Rows are points. To make a cloud, some directions were put in groups of two or more. Within a group, all points are equally far from the middle, so they leave a hole (a ring in 2 directions, a hollow ball in 3). The other directions are filled evenly. Then the cloud was stretched, turned, moved and blurred a little. Count the holes, and give their numbers of directions, smallest first.

Cloud:
-.27 -.38 -.34
.13 -.34 -.52
-.13 -.37 -.31
.43 .27 .18
-.01 .20 .26
.15 .43 -.34
.06 .18 -.42
.28 .15 .20
.22 -.43 .26
.40 -.36 .23
-.25 .10 .36
-.11 .31 -.21
.47 .33 .07
.32 .17 .06
-.01 .17 .36
.13 .38 .08
-.36 .14 -.36
.31 .24 .19
-.15 .20 -.35
.06 -.39 -.43
-.31 .04 -.41
Holes: 0

Cloud, 29 rows:
.04 .39 -.02 .41
-.01 -.50 .05 .36
-.24 -.09 .08 .44
.30 -.63 .07 -.24
.45 -.18 .06 -.45
.51 -.13 .08 .17
.23 .36 .21 -.35
.49 -.01 .63 -.10
-.32 -.18 .30 -.29
.00 .19 -.27 .46
.27 -.02 .57 -.36
-.28 -.07 .17 -.06
.11 -.33 .13 .29
-.08 -.02 .02 -.11
.20 -.08 -.34 .14
.06 -.21 -.32 -.29
.27 -.47 -.11 -.32
.44 -.45 -.15 .06
-.05 .20 .37 -.30
-.17 -.01 .05 -.31
.66 -.01 .07 -.11
-.10 .20 -.03 -.25
.02 .38 .51 .04
-.03 .09 -.03 .29
.41 -.73 .20 .21
-.27 -.25 .18 .30
.35 -.15 .38 -.33
.11 .15 .05 -.11
.04 .50 .29 -.28
Holes: 0

Cloud:
-.05 .48 .02 .03
.40 -.27 .19 -.01
.53 .58 -.05 .41
-.02 -.34 .12 .45
.28 .01 .05 .35
-.29 .24 .29 .73
.33 .01 .34 .02
.30 .19 -.09 .01
.13 .02 .45 .44
-.20 .20 -.28 .13
-.17 .43 -.16 .22
.02 -.06 -.23 -.02
.35 -.29 .04 -.47
-.09 .25 -.28 -.13
.27 -.05 -.01 -.35
.26 -.10 .24 .08
-.27 .20 -.21 .13
-.22 -.19 .10 .36
-.18 .05 .48 -.04
-.01 .23 -.35 .30
.31 .54 -.32 -.04
-.28 -.30 .11 .28
.17 .15 -.09 .38
.27 .64 .36 -.12
-.21 .48 .11 .34
.32 -.22 -.51 .28
.47 .51 -.15 .33
-.08 .14 -.10 .35
-.21 .36 .36 .34
.08 -.01 .30 .49
.01 .42 .08 .58
-.19 .19 -.21 .12
Holes: 0

Cloud (49 x 6):
-.18 .08 -.35 -.32 -.03 -.38
-.25 -.14 .54 .12 .16 -.20
-.02 -.24 .40 .24 -.12 .30
.46 .03 .10 -.01 -.08 .32
.14 .23 .42 -.38 .23 -.50
.13 -.39 .02 .05 -.04 -.17
.04 .28 -.01 -.53 .48 -.09
-.48 .16 .10 .04 .46 -.16
.14 -.28 .15 .26 -.45 -.05
-.29 -.28 .18 .12 .44 -.53
.03 .30 .60 -.46 .03 .17
-.22 .05 -.44 .42 -.28 .13
-.01 .00 -.22 .30 -.28 .42
.03 -.09 -.02 .33 -.06 .44
.09 .02 -.14 .59 .32 -.46
.05 -.29 -.21 .36 -.03 -.05
.60 -.04 .29 .11 .33 -.45
-.03 .32 -.18 .14 .08 .22
.46 -.27 -.09 -.28 .13 .21
-.08 .36 -.23 -.04 .52 -.24
-.42 -.17 .14 -.17 .66 .30
.24 -.37 -.05 -.05 .54 -.34
.12 .50 .22 -.14 .31 -.50
-.67 .01 .31 .15 -.05 .09
-.58 .06 .02 -.17 -.25 .46
.11 -.02 .13 -.55 .17 -.24
.20 -.05 -.59 .10 -.12 -.05
.43 .05 -.32 -.12 .02 .30
-.07 .22 -.28 .23 .03 .24
-.50 -.12 -.50 -.13 .17 -.36
.12 .34 -.17 -.44 .16 -.25
-.45 .05 -.65 .00 -.14 -.16
-.33 .08 -.12 -.19 -.38 -.17
.07 -.26 .27 .14 .24 .19
-.19 -.47 -.47 -.44 -.04 -.18
.07 -.01 -.04 .35 .56 .30
-.47 -.08 -.16 -.29 -.17 .22
-.15 -.05 .44 -.13 .51 -.15
.11 -.42 -.19 .03 .30 -.02
-.35 -.24 .06 -.07 .60 -.17
.29 .03 .05 .17 -.22 .27
.30 .08 -.34 -.15 -.02 .66
-.05 -.06 .11 -.41 -.39 -.26
-.04 .12 -.03 -.72 -.07 .38
-.64 -.12 -.08 -.06 .02 .12
.07 -.47 -.22 .11 .30 -.31
-.12 -.42 -.13 -.19 .60 -.02
.17 -.36 -.32 .11 .38 -.04
-.05 -.36 .13 -.03 .14 -.23
Holes: 1 (2)
